Rows are points. Each copy is the shape, with its points in the same order, turned, moved and blurred by noise. Is it also mirrored, or only turned?

Shape (5 x 2):
[[-29  49]
 [ 68   4]
 [-13  26]
 [ 12  26]
 [-16 -15]]
Copy 1, 5 rows:
[[ -4 -52]
 [ 71  29]
 [  4 -21]
 [ 24 -16]
 [-15  11]]
Copy 1 is: mirrored
Copy 2 (5 x 2):
[[-31 -57]
 [ 69 -20]
 [-12 -35]
 [ 13 -38]
 [-12   7]]
Copy 2 is: mirrored
Copy 3:
[[-53  31]
 [ 51  25]
 [-29  19]
 [ -4  26]
 [-12 -22]]
Copy 3 is: only turned

Shape (8 x 3):
[[-36   1  19]
 [-32  -3 -44]
 [-45  10  42]
 [ 42  29  -5]
 [-31 -26  19]
 [ -6   6 -44]
 [-30 -31 -46]
 [  9  30  28]]
Copy 1:
[[-45  29  -1]
 [-37  18 -62]
 [-52  40  26]
 [ 43  40 -12]
 [-40   2   2]
 [-11  20 -59]
 [-40 -12 -65]
 [  8  45   5]]
Copy 1 is: only turned
Copy 2:
[[ 20  14  48]
 [ 52   3  -5]
 [ 12  30  68]
 [-32  13 -20]
 [ 24 -12  52]
 [ 32   6 -21]
 [ 61 -24  -1]
 [-28  29  25]]
Copy 2 is: mirrored

Shape (10 x 4):
[[ 59  34  41  -2]
 [-39 -35   9  56]
 [-23 -28  12 -41]
 [ 32 -42 -35 -37]
 [ -9 -30 -25 -16]
 [-13 -49   9  37]
 [  6   1   9 -27]
 [-35  50  29  43]
 [-15  26 -51  40]
 [ -3  28   6  14]]
Copy 1 (10 x 4):
[[ 59  17  22   6]
 [-52 -48   1  32]
 [ -8 -37 -31 -50]
 [ 13 -18 -85 -10]
 [-19 -19 -50  -8]
 [-23 -58 -17  29]
 [  9  -8 -17 -27]
 [-32  11  60  11]
 [-51  40 -25  34]
 [-11  12  12   1]]
Copy 1 is: only turned
Copy 2:
[[ 43  35  71 -19]
 [-20 -16   5  69]
 [-30 -41   2 -38]
 [ 50 -55 -20 -27]
 [  9 -35 -12  -6]
 [ -7 -37  21  45]
 [  6  -8  17 -23]
 [-42  58  35  26]
 [  5  44 -38  28]
 [ -7  25  16   1]]
Copy 2 is: only turned

Shape (10 x 6):
[[-48  -7 -33  26   1   6]
 [-38 -33 -28 -26 -10  35]
 [ -7  50  12 -65 -13  54]
 [-22  53  17  16  10 -68]
 [ 45   7  25   2 -31  18]
 [ 44  15  29  39  22  28]
 [-52  24   5 -52  51 -11]
 [  1 -50  21 -17  -6  18]
 [-40  42  37  10 -15 -31]
 [-55   2  21  -2  23 -24]]
Copy 1:
[[-22   2 -47  12  15  28]
 [-19 -29 -18  -4 -28  47]
 [ 48  22  25 -57 -33  56]
 [ 17  65 -23  -4  21 -51]
 [ 60 -35  22 -28  23  -5]
 [ 41  -6  26  -5  80  11]
 [-20  70  19  -8 -28  28]
 [ -7 -43  28  -4  -2   2]
 [  8  45 -21 -45  14 -27]
 [-33  41  -7 -15   2  -2]]
Copy 1 is: mirrored
Copy 2:
[[-28  19 -65  10   4   5]
 [ 21   9 -64 -29  -6  -4]
 [ 26   6  19 -62  -9  49]
 [-99 -16  11   4  20  -3]
 [ 26   1  33   9  -3 -15]
 [ 17  27  31  30  54  -2]
 [-50 -32 -35 -70  44  21]
 [ 27   6 -24 -18  11 -47]
 [-78  24  13 -23  -4  -6]
 [-60  11 -30 -37  30 -27]]
Copy 2 is: mirrored

Shape:
[[ -8  -6 -56   7 -34   6   5   5]
 [ 14 -18  -1  42 -27 -10   8  37]
 [-52 -10  16  -7 -62  14  10  -8]
 [ 84   2  41  32 -10  22  43  12]
 [  9   2 -68   6 -43 -38  17  -3]
 [ -5 -46  26  23 -21 -38  11 -58]
 [ 49 -63  35 -14  45   2 -10  26]
 [ 23 -38  12  -3 -39  -4 -11 -14]
 [-50 -16  21  -9 -44  54  21   2]
 [-22   6  30   6   4 -31   3 -49]
 [-50 -23 -20  17  -3  76 -17 -58]
 [  7  11  10  20  19 -39 -39 -46]
 [ 11 -30  43   8  65 -17  -3 -15]]
Copy 1 (13 x 8):
[[ 19  45   5 -21   9  12  45  17]
 [ -4   4  -9  26  14 -13  19  42]
 [-38  18  43 -23 -22  26  19   0]
 [ 32 -63 -35  30  19  25 -29  29]
 [ 38  25 -12 -37  -9 -29  63  24]
 [-12 -49  51 -39  25 -34  23   0]
 [-10 -14 -13 -25  67  -7 -65  66]
 [ 15 -14  38 -24   2  -1  -6  43]
 [-38  14  34 -13  -3  70  13   4]
 [-16 -13  22 -40  19 -30  -8 -43]
 [  4  38  66 -27  64  59  24 -28]
 [ 29   3  27 -25  35 -51 -19 -36]
 [-24 -22  -3 -30  75 -25 -51  -3]]
Copy 1 is: mirrored
Copy 2, 13 rows:
[[  4 -15 -59  45   0  12   5 -14]
 [-11  -7  21  68   0   2  19 -30]
 [-13 -22  -2 -11 -55  19 -17 -43]
 [ 36  43  44  42  -1  22  74  -7]
 [ 14  10 -67  55   5 -41  17 -30]
 [ 33   3   8 -11  22 -19  23 -94]
 [ 77 -31  62  11  47 -15  16  15]
 [ 52   3   7  10 -17  -9  -5 -39]
 [-17 -38   1 -13 -44  48   7 -22]
 [  8  21  -6 -32  40  -5  -5 -62]
 [ 29 -42 -47 -15  26  84  -4 -41]
 [ 35  36  -5   1  66   1 -21 -44]
 [ 37  -2  40 -18  80  -4  17 -19]]
Copy 2 is: only turned

Shape, 12 rows:
[[ 23   8 -27  39   9  -1  16  24]
 [ -3 -17   8 -38  32 -11  13 -19]
 [-10  47  33  46 -41  34 -22 -24]
 [ -7 -27  34  31  50  38 -51 -31]
 [-25 -23 -58  -1  34   2 -11  -3]
 [-33  11  23 -16  39   5  32 -31]
 [ 51  35  26 -18 -26  41  40 -62]
 [ 47  53 -51  38 -17 -14 -40  -3]
 [ 45  22 -64  57 -25 -18 -25  24]
 [ 26  56 -11 -23  33 -46  41  13]
 [ 32 -33  -1  29 -38 -23 -32 -38]
 [  1 -16 -12   3  23 -32  32 -66]]
Copy 1, 12 rows:
[[ 18 -27 -13   6  26   0  39  14]
 [-20   2   7 -58  12  10   2 -25]
 [-38  28   1  73 -13   7  -6   7]
 [ -9 -24  25   5   7  44 -71  22]
 [-11 -27 -58 -44  19  22  -1  14]
 [-42   9  14 -28  12  51   8 -33]
 [-85   8  60  10   3 -36  32   5]
 [ -5   6 -42  37  57 -59   7  37]
 [ 25 -25 -51  39  43 -49  32  29]
 [ -7  28  -1 -24  75  -4  61 -29]
 [ -3 -33 -11  25 -12 -59 -28 -21]
 [-56 -43   0 -26  32  -3   1 -52]]
Copy 1 is: mirrored
Copy 2:
[[ 15   8 -34  24  36  22  14  -3]
 [ 15 -36  11 -17  -1 -26 -12  -4]
 [-57  50  -4  52  -4  13 -19 -33]
 [-21 -39 -19  41 -22  10 -77 -38]
 [ 14 -27 -71   1  11 -44   0 -13]
 [-44 -45  10  -5  14 -35  -3 -28]
 [-21  39  31 -50  18  36  -7 -66]
 [ 40  70 -34  40  49  -8 -25 -18]
 [ 48  51 -47  50  21  11   9  -1]
 [ 13  -3  24  -8  79 -30  21  19]
 [ 57  27   5  37 -35   6  -7 -46]
 [ 13 -26  16   0  15 -31  10 -77]]
Copy 2 is: only turned

Shape:
[[ 14 -20   4  10  15  21 -10 -11  27]
 [-13 -40  -8  59  14  37  30  60  23]
 [ 23   6  14  15  30  -4 -49 -53 -29]
 [-22  28  45 -52  28 -32 -27  -1  21]
 [ 19  -5 -20  17 -23   8 -13 -20  -3]
 [-14 -18 -55 -25  21  36 -41  12  21]
 [-40   0  70 -93   6  -9  -6 -18  -7]
 [-71  10 -19 -31   8  21  43  53   4]
 [ 19  21   1 -96 -40  10 -46  37  11]
 [ 17 -22   7   7  27 -16   3  15 -62]
 [  9 -32  -1 -21  -8  -4   8   9   8]
 [ 80  29  -6  -7  35  58   8  10 -24]
 [-14 -28  19 -25 -69  -7 -40   3 -40]
 [  9 -18 -61  -8 -39  16  50  26 -18]]
Copy 1 (14 x 9):
[[  -2  -31   32   23    2   12  -10   10    0]
 [ -15  -43   19   25    0  -11   58   76   22]
 [  -8   -6   28   59   32    3  -42  -39  -34]
 [ -30  -10   14  -53   34   -5  -28  -33  -27]
 [   5   -3   18   40  -25  -10  -23    2    2]
 [ -10  -45  -26    6    6   31  -52   34   24]
 [ -44   16   11  -62   11   28  -42  -15  -80]
 [ -12   23  -55  -47    9    3   19   54    8]
 [   7    8   18  -63   -6  -20 -103   30  -11]
 [  -2  -18   -2   39   17  -31   -2   23  -68]
 [  -2  -28   13   -1  -34  -10  -14   22  -24]
 [  78    6   44   31   37   -4  -24   30  -16]
 [ -57   14   14   12  -38  -40  -66   30  -42]
 [  38    6  -31   16  -45  -32   -5   68   -2]]
Copy 1 is: only turned
Copy 2:
[[  4 -30   2 -23  26  -6 -21   7  -7]
 [-31 -43 -71  36  35 -19 -37  26  11]
 [ 22  25  38 -31  52 -24   4 -22 -42]
 [ 40 -23  35  -7 -10 -11  57 -18  23]
 [ -3  14 -15 -32   1 -24 -29  -3 -27]
 [ 57 -22 -40 -11   7  17 -33 -29  -7]
 [ 30 -60  22 -39 -24  -8  99 -15 -25]
 [ -6 -33 -77  22 -20  21  43 -21  15]
 [ 86 -11 -12 -27 -68  -1  29  23 -14]
 [ 15  15 -41 -18  58 -47  37   6 -27]
 [ 10 -27 -33 -44   4 -31   6  13   0]
 [ 27  34 -12 -24  44  41  -6  73 -26]
 [ 29 -12 -23 -28 -39 -70  21 -10 -70]
 [-15  13 -99 -44 -14  -8 -13  15 -10]]
Copy 2 is: mirrored
